Rows are points. The window is the flat piece filled in between its corners: a triangle in 3 columns, a solid with four corners in 4, and so on. A path goes straight from each point to the next, and from the last back to the first. List the points from which the path goes on through the window.

Window (4 x 4):
-2.29 +1.17 -0.08 -0.42

+5.01 -4.74 +0.74 +1.22

-0.81 -0.73 -2.17 -1.08

-0.53 +2.51 -1.43 -1.47
Path:
(1): -0.06 -0.53 -0.23 -3.98
(2): -0.52 +3.27 -2.65 +1.99
(3): +3.13 -0.40 -1.80 +1.27
(4): +1.91 -2.51 -0.22 -1.24
(5): -2.92 +3.27 -0.63 -4.21
(6): -2.62 +2.00 -1.65 +0.87
(7): -0.57 +1.53 -1.62 +0.24
(8): -1.20 +1.89 -0.14 -2.54
(9): +1.77 -1.40 +0.11 -3.68
(10): -0.02 -0.90 -2.29 +3.25
(11): +1.61 -1.69 -1.27 +1.32
(12): +2.68 -0.74 +0.69 -1.62
(13): +2.83 -4.12 +0.31 -0.71
(14): +3.94 -2.31 +0.17 +1.53
(15): +1.74 -1.45 -1.77 +3.03
(16): +2.84 -2.37 -0.07 -1.21
Through the window after points: 1, 7, 9, 11, 13

Window:
-2.07 -0.89 -0.95 -1.50 -4.15 +1.18

+0.03 -2.64 +1.90 +3.39 +1.87 -1.10

-0.06 +3.85 -0.88 -4.06 -0.54 -0.73

+2.66 -1.31 +0.32 -0.59 -1.27 -0.21

-1.15 -1.80 -0.01 +3.88 -4.98 -0.51

+4.27 +0.46 +3.68 +1.06 +3.85 +2.06
Path:
(1): -1.39 +0.85 +2.50 -3.67 -3.29 -0.43
(2): +0.00 -1.87 +3.95 -1.27 +0.81 -1.15
(3): +0.91 -0.74 +0.32 +3.02 +1.31 +0.04
(4): +1.19 -1.17 -1.56 -1.01 -1.58 +0.74
(5): +1.07 -0.74 +1.59 -0.37 -2.08 -0.35
(6): +1.32 +2.22 +4.48 -2.97 -1.98 +1.15
(7): +1.73 +0.48 -2.24 -1.40 -0.95 +0.09
(8): +1.03 +2.44 -4.04 +0.49 +1.64 -1.38
Through the window after points: 2, 4
